Every row gives one point. A path goes straight from each point to the next, and from the last back to the first. The post is the endless flat space through its rows: a point in 2 columns, a line in 3, a plane in 4, and so on, so that a path can go around it. How many times does the path go around the post? Going back the other way cancels.

Post, 2 rows:
[[ 31   0 -21]
 [  7 -13  33]]
Path:
[[ 24 -46   0]
 [ -7 -13 -25]
 [-11  18   4]
 [ 35  16  24]
 [ 60  -5  17]
 [ 54 -37 -29]
 [ 19 -40  -9]
 [ 50 -34  21]
 [ 44  10  18]
 [ 14  25  -2]
 [-29   6   2]
 [  7 -35 -14]
 [ 31 -22   1]]
Times around: 0

Post, 8 rows:
[[-12   6 -27 -60   6 -12   4  11  -1]
 [  5   0 -21  -1  14 -27 -54 -53  -1]
 [ 16   2 -11  16 -16  -5  18 -12 -20]
 [  8   9  51   7  11 -18  13   0  16]
 [  8   4   0   9  10  19   1   9 -12]
 [  9 -13  -4  20  30  -7   7  -3  -6]
 [ 10  -8  -5  17  15  17   8 -15   6]
 [  3  -9 -23  19  -1  12  -8   7   4]]
Path, 16 rows:
[[ 19 -21  16  16  15  -6  18 -23   2]
 [-12 -17  14 -23  15  -9   5  -8   1]
 [ -3   5 -10   4   6  12  -6   4 -15]
 [ -5   0 -19  16  25  -3  -3  -2  -6]
 [ 16  12  -9  21  -7 -15 -22  -5 -19]
 [ 22   0  -1  18  23   4   6   1   5]
 [ 11  -5 -16  27  33 -10   4 -23  16]
 [  1  14  -3  28  15 -16  26 -27 -19]
 [ -6 -10 -18   6   5  -8  -9  -9   5]
 [  0 -18  -1  -2  -7  16   2 -14   0]
 [ 17 -14   5  10  12  -8  -1 -16   7]
 [ 13   0 -10 -12  13 -11   2  37   0]
 [ 13  15 -31  22  24  21   4 -17   7]
 [ -2   9 -11  15  12  10  -8  -2  -2]
 [ 12   2 -11   8  22  24  -7  -5  -1]
 [ 20 -19 -12   1  -1 -44 -11   3  29]]
Times around: 0

Post, 17 rows:
[[ -7  21  17  14 -27  20   9 -42  -2   1 -13  31  13 -14 -29 -39  12 -22]
 [-14 -10   6  -9  14 -11 -43  46  35 -10  18  54 -22  10  23  12 -18   6]
 [ 15   9 -21  -7  29  29  44  17  40 -42 -10   9  29 -59   7   2  -4  -1]
 [ 11   6 -18 -26  -8  10  13  46 -13 -20  31  26 -35 -31  12  23  22   1]
 [-13   4   2 -14  -7 -11 -16   4 -43  18  10  -9  -1  -2 -31  -4  -6 -38]
 [-15  17  -3 -23  14  17  16 -25  21 -44 -15  -4 -39  48   1 -18 -14  -6]
 [ 12  -4  -3 -10  12   9 -13  -9 -12  23 -21   3  29  -3  22  -3   1  10]
 [  4  -4 -12 -17  21   1 -14  16 -20  -8  25  17   3   1  17 -36  12  -5]
 [ -5  -5   7 -20  18  10 -31 -22   1   7  18   4  20   6 -31 -14  22   3]
 [ -1   4 -17  -1 -22  -9  32 -19  24 -21   6  -4  21 -17  33  15 -17 -25]
 [-22  13  24 -18  -1 -10   2   7 -28 -27  32 -36 -28  -5  30   5  -3   7]
 [-11   6 -13  10  40 -57  -1 -28  -5   6  23 -31 -40  34 -18   4  -9  -2]
 [ -6  18 -24   8  -8 -12 -29   1 -60 -29  19 -20  13  37 -26  19 -13  15]
 [ -1  12 -17  34  -5  14 -41  14  18   0  29  -2 -11 -11 -14   9  11 -12]
 [-18  18  -2 -13   3  20  -3   2 -30  -6  45  17   6  59  43   8 -40  20]
 [  6   8  13  25  41   0 -13 -38  21 -31  -6   1  19 -11  12  14  21 -21]
 [  2 -15  47 -11  -3 -24  24  19   7  -1 -22   2  15  29  26   5  15 -16]]
Path, 13 rows:
[[ 23  24   2   6  22  -3  18   0 -28   6 -17   6   6   7 -16  -3  14   9]
 [ 13  25  -3  -4   5 -23   6  13  12 -12  44 -14   1  -9  -7  -2  10 -17]
 [  8  20  13   6  25 -12  36   1 -11 -22  20 -37   0   2  -1  26 -19 -17]
 [  2 -15   3   8  27 -10 -17  10   6  13  11  19  32  -9  14 -24 -20 -10]
 [-23 -10  12  -1   4  26  -2  22   3 -46  -2   5 -29  13   7  -7  16   0]
 [-30  12 -22 -15  12 -11   5 -36  -2 -13   9 -18   5  -6   7  30   4 -12]
 [  0  16   2 -25 -15 -26 -16   6  21  22  15  25 -14  -4   8   4  24  -9]
 [ 14  16  26 -20  -4 -23 -23   2  -4  -2  16  28  12   2 -14  27  13 -13]
 [  2  -2   8 -10   1 -19  -3  26  32  -5  17  42 -20   7  17  14 -16   6]
 [  9   3  -3  16   5  22   1  23   3 -38  -4   9  29 -10  -7  10 -18 -45]
 [ -5 -14  23   2  21 -20 -12  -9 -11 -20  -7  14 -31  -6  19  13  14 -18]
 [-16  -2 -21  21 -23 -15  22 -17  -5  -3  19  12  23  30   2   6  24  15]
 [ -8  11  -9 -19   0   3 -11   0 -14  -8  18  -8 -13  33  28  34  -2 -26]]
Times around: 2

Post (17 x 18):
[[  2  39  15   9  -6 -13  -2 -30  28  18  27  24  27  17 -21   3 -15  -1]
 [ -4   3  -6  27   0 -25  -1  -9  39 -15   7   9  -7   0  -6  -9 -12  -3]
 [ -8  25 -31   4 -30   0  14  -8  36  -1  14  33  33  12  -7  13 -16  23]
 [ -9  36  -3  -4 -19 -17  -1 -10  14 -17  20  12  -5   6 -11  13  -4 -19]
 [ 10 -17  19 -15  19  17 -27  31   1  19  48 -37   2  -9   4  11   3   5]
 [ 13  19 -30  -7 -15  -4 -12 -16  -4  16 -22  25  31  16   4  -8   3  23]
 [ 22   0 -46  -4   5  31   2 -40  23  -9 -18   2  13  17  22  -9  -9  12]
 [ 16   4  -6  45   1   4  13  -8  19 -20 -11 -18  27  21  18   7   4   4]
 [ 38  30   9   3   4 -18   5 -11  36  -4  26  23 -10   4 -18  23  14  18]
 [-10  -7  21 -10  43   1  20  30 -25  19  -5 -19 -25  -2  10   2 -24  -8]
 [  4 -16  22 -25   0 -14  -4  -2 -11  16 -24  -6  -3 -10  17  19 -30  -9]
 [ 31  25  -6  30 -12  -4   0 -17  11  -8  15  24  -1 -21 -27   6 -21   8]
 [-11  -5  18 -40   0   7   4  16  12  -1  -2 -30  -2 -31 -10 -26 -14   6]
 [-14  -5  19 -23   1  19 -16  12  11 -19 -33  20   0 -16   8 -14 -16   4]
 [ -5 -29  23 -36  31  -1   3   9 -25 -22  11 -19   5 -13  -3   1 -14   7]
 [ -1  23  10  -6 -28  10 -13 -31   2  11  15   3  -9   5 -14  18   7  40]
 [ 28  -4 -17  21 -20  17  15 -43   3 -18   5  26  -3   4  39 -24  11   9]]
Path, 21 rows:
[[ 24  19  27  -3  -5 -27  19   1 -15  20 -15   2  13 -30  -6   1 -30  22]
 [ 11 -12 -15 -23   5 -19 -17  17   7   8  -5 -17  12  -4  -1  16  24  45]
 [-13  -1   1   1 -26  13  23  10  19  46  18  10   9  -2  28  10 -24  -3]
 [ -4   7  26  -4 -22  14   3 -19 -24  23   2   5 -13 -19 -23  -9 -22  15]
 [ 21  -5 -14 -44  -8 -10  11 -43   5  -8 -15  22  -2  43  22  24 -23  10]
 [ 14  15   9   4  35  19  -3   1  -9  14  27 -47  27  12  -6 -14 -22  10]
 [ -6  45  -5 -39  20  14   1  -8  27   6 -11 -12  60  21  -7  -4 -12  29]
 [  4  -4  14   0  19 -20  13 -43 -26   9  -5 -35   0   2  16 -18   1 -11]
 [ 37 -30   8  -9   3  15  15 -24  47  -4 -28 -26   8 -15   6  21   9   7]
 [  6  -5  13  21   4   7  46 -26   3  -1  20  26 -33   6  26  -8  24  -3]
 [ 13   0   9 -21 -30  22 -10 -45  -6 -20   0  28   8 -21   9 -21   5  -4]
 [ -6  20   7  -6 -31  29   6 -11  21  -2 -14   5  -3  -5  -3  -1 -15 -15]
 [ 16  10 -44  -7 -26  -3  13  11  -2 -21  14 -29  23 -17 -25  -6 -20  -1]
 [  7 -35  31 -24 -50  -8 -41  -6   4 -22  13  34  46   6  41   6  15   8]
 [ 34  17   8  35  -1   2  12  -9  38   8  34  -9  -5 -12 -13 -19   0 -11]
 [  9  28   0   7   3   2 -25  -7  29  -3 -12   3  33   9 -21   3  12 -19]
 [ -3   5  13  14  13 -38  31 -16 -14  -9  34  22   2 -19   2  -5  -9   1]
 [  4   2 -11   4 -14  -5 -38  29   5  18   3   5  20  -8  11  26 -11  16]
 [-12  10 -20  27  -9  25 -10  -9  30 -24  26   1   0   6  -1 -26  -5  23]
 [-14  11  15  -4 -16  -4  -2 -16  -3 -12  -2  10  -3   2 -20   5 -41   0]
 [ 31  12  12  27 -12  -2 -44  -6  34 -20  12  15  14 -15  -1 -18 -13 -13]]
Times around: 1

Post, 17 rows:
[[ 14 -10  37   4   0 -10 -20   3 -30 -27  12  -9  17   7 -13  -3 -12 -18]
 [ 32  15 -11 -18   4  -1  31  -2 -22  25   3   5  22   5  -7   7  -9   4]
 [ -7 -11 -24   8   3   3  13 -19  14 -13  -2  -2 -45   7 -15 -12  16  -2]
 [-27  -5  -6 -34   1  -5  16  15 -15  -5  -6   3 -33  25  -5   8  -8   3]
 [ 10  18  26  18  -6 -22  -2  13  21 -10  -2  -4  21  12 -33   1 -30  -4]
 [ 22  35 -10   7  17 -29  16  26   7 -19 -21  10 -14 -13   2  -2  20   3]
 [ 46 -20   7 -10   6 -13   6  45 -45 -14 -41   6 -12 -10 -20 -15 -17 -33]
 [  4  -8   2 -15 -29  -5  11  -7   7 -22 -15 -11 -23 -12  -7 -13  15  13]
 [  2  -4   7   9 -25  -2  -9  10 -23  11  15   2 -16  16  -8   4  11  33]
 [ 15  16  -4   5  11 -41   0 -20 -11 -10 -10  11  19  -6 -22  26  -4 -22]
 [ 17 -13   8   5  12 -17  -1 -10 -25  15 -17   9  26   5   8  -4  -2 -19]
 [  2  10 -15  42  16 -10   5  18 -20 -22 -39  -4 -10 -15 -19 -24 -15 -26]
 [ -3  -7   2 -31  -4  -4  -1  12  -1  18  -2  -4 -22  -7  20  -1 -17   4]
 [ -2   4 -40 -18   6   3  -1 -19  32 -15 -19   1 -20  -6  10   5  15 -12]
 [ 16  10  -4 -22  12  -7 -17 -16 -35  30 -21  -9  -6  15   5  18  12   5]
 [  5 -12 -34  14 -12 -14  -1   5  17 -36  -4 -22 -41   4  -7 -25  -5  -5]
 [ -1  21  11  17   6 -16  16  17  -7  24   3  -8   5  12   2  24  -6 -17]]
Path (29 x 18):
[[ 23  10  -8 -13  36 -20  23  21  -5  -9 -27  12  10 -22  -3 -13  -7   4]
 [-17  -6 -16 -14  25  -5 -21   5 -24  -8 -11 -11 -27  -2   8 -19 -10  26]
 [ -3  33   7 -13  15 -32  49   7   4 -43  -3   1  -4  -7  17  21  12  -1]
 [ 42  12  21 -12  -3 -19 -12  21 -19 -11 -33 -26 -12   9  10  -2 -17 -21]
 [ 21 -13  20 -36 -22 -31  10 -21  35 -30 -30 -23 -12   5 -10  -6 -12   2]
 [-24  13   2   8  -1   8  16   7 -30 -42 -33 -10   1 -20 -24  10 -15 -29]
 [-20   9  28   5  -8  25   4  10  28 -15  -4  -8 -52 -33  12 -11   2   1]
 [ 32 -22 -12  25  -8  -2  -2  28  14 -26   2  12 -59 -28 -15 -28   7 -17]
 [ 20  -2  -9   4 -23  -8 -24   0   0  -1  -5 -26 -22  20  -9  -2  12   5]
 [-31   2  10 -26  27 -13  -5 -28  -8 -13 -13   5 -23 -13  -5 -28  15  37]
 [ 50  -6  42   2   2 -21   7  16   0 -12  -3  -5  13  16 -12  12  14  12]
 [-12  18  -5  18  12  -8  -5  25  16  26 -30  19 -47   3  -1  12  -7  -1]
 [ 39 -18   8  58 -25   4 -12 -17 -13  -9  14  21  10   9 -44 -20  13 -14]
 [ 16  -8 -30  11  12 -16   1  -2  -5   7   9  21   5  14 -19  -8  -2 -25]
 [ 14 -19  19  49 -40  -8  20  17  -4   2  -8  26   4  -4 -23  -3  11 -41]
 [-21   0 -16 -56   7   5  15  11 -24  57 -17  -2   4  43  20  25 -50  -1]
 [-19  35   6 -10   9   8  12  18  -7 -28 -15  28  -8   9   4  20  17   5]
 [ 50 -15  34  24   2 -24 -16   8  -8 -16  26   2  19  17 -10  -3  -8 -50]
 [  7  19  12 -40  -7 -26 -11 -19  20   3  24 -14   9  12  -2  17 -11  -2]
 [-15  -1  -1  -6   2 -22  -5  16  -9 -25 -28  12 -11  -6 -23   7   3  -3]
 [ 11 -10 -14  -8   7 -14   6  -6 -12  22   2  23  10  20 -11  20  -9   9]
 [ 23 -18  21  -6 -25 -34  -4  10   0  -9  20   1 -26 -13  22  -2 -12   5]
 [  8   5 -19  -8   1 -25 -26   8 -60 -13 -12  13 -43  -8   3  15  25   8]
 [ 29 -14   8  -3   0  -9 -26  22 -14   2  16 -31  -2  35   1 -19 -21 -18]
 [ 25  58 -20  36  19 -24 -21  -9  21 -24 -18   6  17 -21   5 -13  22 -11]
 [-32  25  19 -12  -6  11  12  23  17  14  -1   3 -16  14  16  14  -1  14]
 [ 49  -2  24  -8  23 -32  -4  23 -24  -7 -28  20  -3 -23  11  -8   8  -5]
 [-46 -15   8 -17   4  17   8   2  -2  13  -1 -20 -45  28  19  20  16  -1]
 [ -4  -7 -20   3  -1  -2   1  13 -29   5 -36  20 -17 -50 -13 -14  11  10]]
Times around: 2
